Rows are points. The points of each table are mixes of a few directions, plus a little noise. How many directions does each table use, and how many do they share? Where both have some left over, give the other angles between the two spaces (their principal angles), to ten degrees, smallest first.
In the rows, 128 means zero.

First (6 x 3):
[[128 119 120]
 [211 151 194]
 [115 130 122]
 [134 117 120]
 [107 114 103]
 [ 74 139 108]]
Second (5 x 3):
[[137  42 153]
 [125 163 118]
 [129 113 132]
 [128 131 127]
 [122 191 109]]
Directions: first 2, second 1, shared 0; angles 50

First (10 x 8):
[[147 144 155 130 124 119  64 132]
 [152 106 146 163 123 139  97 137]
 [113 119 163 137 154 133  76 150]
 [127 138 163 117 151 111  59 143]
 [ 92 107 118 128  84 138 167 143]
 [145  98  95 113 118  99 188 123]
 [157 152  82 105  64 108 183  98]
 [114 173  82 121 156 164 207  84]
 [ 98 111 111 113 130 125 177 134]
 [134 132 166 151 177 143  61 137]]
Second (9 x 8):
[[155 162 112  77 118 124 148 127]
 [109 131 137  98 115 140 133 157]
 [ 70 128 128  85 117 111  73 135]
 [186 127 123 182 146 133 165 103]
 [185 123 126 208 163 140 127  86]
 [103 129 123  95 114 109 123 134]
 [ 75 109 126  99 103  91 140 144]
 [ 77 120 144  93 110 141 114 169]
 [190 123 135 214 166 163 130  99]]
Directions: first 5, second 4, shared 2; angles 30, 70

First (9 x 12):
[[122  87 130 162 111  63  65 107 161 183 140 142]
 [116 112 116  81 116 151 191 119 123  89 135 157]
 [153 150  72 108 169 142 157 133  95 113 126 100]
 [112 106 138 146 121 121 121 113 141 119 146 122]
 [163 108  79 162 140  26  29 120 144 240 118 133]
 [125 142 129 104 131 165 172 134 113  91 126 128]
 [112 153 177 160 132 171 126 140 126  90 132  91]
 [128 143 144  89 109 153 163 142 122 117 108 164]
 [120 152 168 140 124 160 129 143 125 108 120 116]]
Second (8 x 12):
[[130 125 136 120 127 136 138 116 127 141 123 115]
 [133 120 149 108 126 148 153  98 125 159 117  96]
 [135 117 157  99 125 155 162  86 123 171 112  84]
 [127 129 125 131 128 125 124 133 129 123 130 133]
 [124 134 113 143 130 113 110 150 130 104 136 152]
 [130 125 136 120 127 136 137 116 127 140 123 115]
 [111 157  54 201 137  58  40 235 140  17 168 242]
 [134 117 155 102 125 153 159  90 124 167 113  87]]
Directions: first 4, second 1, shared 0; angles 80

First (8 x 20):
[[150 152 125 108 145 136  89 208 106  93  68 144  56 178 135  99 124  43
  182 126]
 [141 142 126 116 138 133 105 175 115 107  93 137  85 158 132 111 126  78
  160 127]
 [111 109 130 143 114 122 158  67 145 155 174 116 184  89 122 150 131 194
   86 129]
 [107 105 131 147 111 121 165  53 149 161 184 113 196  81 121 155 132 209
   77 129]
 [126 125 128 130 126 127 133 118 131 133 135 126 137 122 127 132 129 138
  121 128]
 [152 154 125 106 147 136  86 214 104  90  63 145  50 182 135  97 124  36
  187 126]
 [116 114 130 139 118 124 150  83 141 148 162 119 169  99 124 145 130 176
   97 129]
 [122 122 129 133 124 126 138 107 134 137 144 124 147 115 126 136 129 151
  113 128]]
Second (11 x 20):
[[147 141 151 180 123 148 189  81 109 123 174 136 188 127 173 202  63 186
  142 108]
 [111 144 107 129 161  81 135  91 103 183  96 105 113 102 145 136 157  99
  135 146]
 [137 107 120 104 114 134 107 159 142 121 125 138  98 125  96  82 135 111
  117 132]
 [ 97 172 109 142 193  69 149  65  84 201  86  93 137 110 185 189 161 100
  147 139]
 [109 157 162 169 119 149 143 104 133  83 149 116 192 158 161 191 119 178
  141 116]
 [146 104 125  83 117 160  89 199 152 100 128 156  94 153  95  82 126 106
  112 114]
 [136 129 153 143 108 167 133 142 142  81 158 142 162 156 134 152  99 165
  129 109]
 [137 108 119  80 126 146  84 193 148 112 115 148  88 148  96  80 142  95
  113 120]
 [104 121 102 106 131  84  97 125 133 157  86 103  81 100  93  67 190  84
  122 164]
 [155 100 150 142  75 173 138 148 153  75 175 152 144 134 100 107  84 172
  120 118]
 [131 126 110 130 141  98 144 100 110 172 117 120 111  96 131 120 132 112
  130 142]]
Directions: first 1, second 4, shared 0; angles 40

First (10 x 32):
[[ 97 108 124 138  97 120 140 127 158 150 159 131  95 128 131 122 147 147
   93 136 131  94 148 109 116 138 107 159 110 173 143 139]
 [ 93 105 124 139  92 118 141 127 160 153 164 132  91 128 131 121 149 150
   89 136 132  90 151 107 115 139 105 162 108 178 144 140]
 [147 140 131 122 147 133 121 129 110 115 108 126 148 128 126 132 117 116
  150 123 126 149 116 140 135 122 141 109 139 100 119 121]
 [181 163 135 110 183 143 108 130  78  90  73 121 185 128 123 139  96  95
  189 115 123 187  94 161 148 110 163  75 159  50 102 110]
 [168 154 133 115 169 139 113 130  90 100  87 124 170 128 125 136 104 103
  173 119 124 172 103 152 143 114 154  88 151  70 109 114]
 [ 72  91 121 147  70 113 149 126 181 168 186 134  68 128 133 116 162 163
   63 141 134  65 165  93 106 147  91 184  95 210 156 147]
 [149 142 131 121 150 134 120 129 108 113 106 126 151 128 126 132 115 114
  153 123 126 152 114 141 136 121 143 107 141  96 118 121]
 [148 141 131 122 149 133 120 129 109 113 108 125 149 128 126 132 116 115
  151 123 126 151 115 141 136 121 141 108 139  99 118 121]
 [150 142 131 121 150 134 120 129 107 113 106 126 151 128 126 133 115 114
  153 123 126 152 114 141 137 121 142 106 141  96 118 120]
 [ 75  93 121 146  73 113 148 126 178 166 183 135  71 128 133 118 160 162
   67 141 133  68 162  95 107 146  92 181  97 206 154 146]]
Second (9 x 32):
[[122 118 106 109 132 131 142 162 141 127  94 107 100  85 103 136 133 149
  136 120 132  68 134 117 127 162 106 139 142 151 117 147]
 [129 151 118  95 152 136 131 125 111 121  86 102 140 114 122 123 118 128
  153 130 125 116 125 137 137 144 115 113 143 116 116 132]
 [111 138 110  97 139 136 112  94  95  90 123 150 149 112 132  98 118 135
  136 137 138 164 124 127 140 122  78  97  99 116 135 152]
 [135  86 169 186 103 109 128 125 159 134 208 178 125 174 145 150 131 103
   93 122 132 165 134 110 106  92 168 154  98 131 146 107]
 [115 145 150 147 106 121 125  90 132 163 168 125 137 182 158 114 137 120
  101 145 117 153 137 138 123 107 146 137 119 133 145 105]
 [120 122 129 186  77 125 103 104 127 142 197 169 123 161 153 101 154 142
   77 136 130 185 123 133 128  83 141 131 101 142 157 127]
 [190  92 117 156 146 132 144 249 161 125  64 106  89  65  71 198 129 128
  162  79 129  53 107 122 121 157 192 147 199 122  89 122]
 [135 168 131 104 147 135 131 115 113 148  91  85 147 143 134 124 121 121
  149 136 112 122 125 152 137 137 139 116 155 110 116 112]
 [ 95 133 124  74 149 129 134  89 113 103 119 129 142 117 133 107 110 127
  140 144 135 127 143 115 130 146  65 116  96 130 132 148]]
Directions: first 1, second 5, shared 1
